Rows are points. To make a cloud, some directions were put in groups of two or more. Within a group, all points are equally far from the middle, so they leave a hole (a ring in 2 directions, a hollow ball in 3). The other directions are filled evenly. Then the cloud was stretched, turned, moved and blurred a little. Count the holes, and give their numbers of directions, smallest first.
(in the rows, 128 means zero)

Cloud:
[[112 131 100]
 [183 100 136]
 [147 222 164]
 [133  95 110]
 [149  98 189]
 [ 99  86  83]
 [145  78 122]
 [175 151  69]
 [228 177 122]
 [163  91  75]
 [140  79 134]
 [118 132 160]
 [168  94 179]
 [210 115  78]
 [107 109 143]
 [232 163 110]
 [210 134 162]
 [146 110  76]
 [214 116  35]
 [176 160 110]
 [135  87 142]
 [133 146 189]]
Holes: 0

Cloud (30 x 4):
[[143 102 171  92]
 [105  95 100  74]
 [115 174 120  50]
 [129 168 132  90]
 [182 208 124 125]
 [104  65 203 207]
 [ 76 130 107 131]
 [163 140 150 194]
 [ 68  48 197 190]
 [193  94 148 163]
 [ 90  74 165 223]
 [131 199 163 117]
 [ 54  25 165 190]
 [ 80  67 113 163]
 [ 84 115 136 136]
 [148 140 111 105]
 [103 112 133  84]
 [ 85  85  98 203]
 [ 96 160 177 114]
 [ 99 110 153 173]
 [170 124 101 137]
 [138 129 135  73]
 [ 72  26 115 201]
 [ 95 107 165 213]
 [159 183  97 118]
 [179 207 146  85]
 [109 125 143 101]
 [140 175 135 162]
 [151 195 127  94]
 [118 187 147 149]]
Holes: 0

Cloud:
[[ 81 224 112 166]
 [ 95 101  59 231]
 [181 123  69 100]
 [152 162 222 117]
 [219 146  92  99]
 [150 205 170  67]
 [ 90 110 133 185]
 [171 120 157 117]
 [165 243  94 186]
 [131 227  92 143]
 [137 206 155 175]
 [126 136  75 160]
 [143 227  87 157]
 [132 122 196 143]
 [162 177  77 167]
 [114 127 103 111]
 [133  95 100 130]
 [205 148 141  97]
 [120 217 144 179]
 [182  94 118 104]
 [167 125 144  68]
 [142 140 143  48]
 [145 142  58 137]
 [208 124 138 104]
 [127  85 139 154]
 [175 137  70  82]
 [138  89  66  93]
 [174 218 153 126]
 [ 87 111 171 145]
 [ 65 116 127 153]
 [ 90 116 146 132]
 [146 145 122 125]]
Holes: 0

Cloud, 47 rows:
[[162  83  76  58 144 181]
 [170 126 215  89 188 114]
 [ 69 189 103 149 167 141]
 [110 220 167  58 112 147]
 [132 225  79 153 121 183]
 [ 68 109  83  96 163 167]
 [123 158  91  80 187  63]
 [202 139 153 110 145 167]
 [155  75  97 187  94 167]
 [152 115 196 177  81 140]
 [ 66 190 123 136  98 136]
 [117 154  25 110  90 140]
 [165 134 122  99  40 149]
 [125 128  96 192  81 122]
 [190 125 164  73  97 130]
 [ 95  88  79  76  85 164]
 [ 89 212  24 101  69 120]
 [218 151 187 122 115 137]
 [124 140 124 161 141  58]
 [ 42 151 114 120 129 149]
 [144  93 141 150  23 149]
 [138 142 140 196  61 113]
 [ 66 121  35 111 137 129]
 [204 129 137 155 149  68]
 [162 148  30  74 147 194]
 [126 208  72 110 101  92]
 [167 136 100 138 106 163]
 [ 78  91 139 195 134 114]
 [187 109 137 156 101  52]
 [106 110  89  39 166 173]
 [124 146  65  72 136  96]
 [139  80 108  91 114 155]
 [ 29 190 130 159 157 139]
 [186  96  94 125  78  63]
 [166  86  60 165 124 105]
 [145 167 186 126  89  90]
 [115 123 183  85 117 155]
 [117  38 156  85 131 121]
 [180  80 126 105 102 205]
 [197 109  98 187 107 128]
 [141 192  92 122  61  74]
 [110 128  69 123  77 108]
 [110 178  79 137 145  91]
 [135  56 197 118 161 155]
 [135 104 136 128  47 199]
 [221 118 167 106 115 136]
 [115 112  94  47  58 184]]
Holes: 0
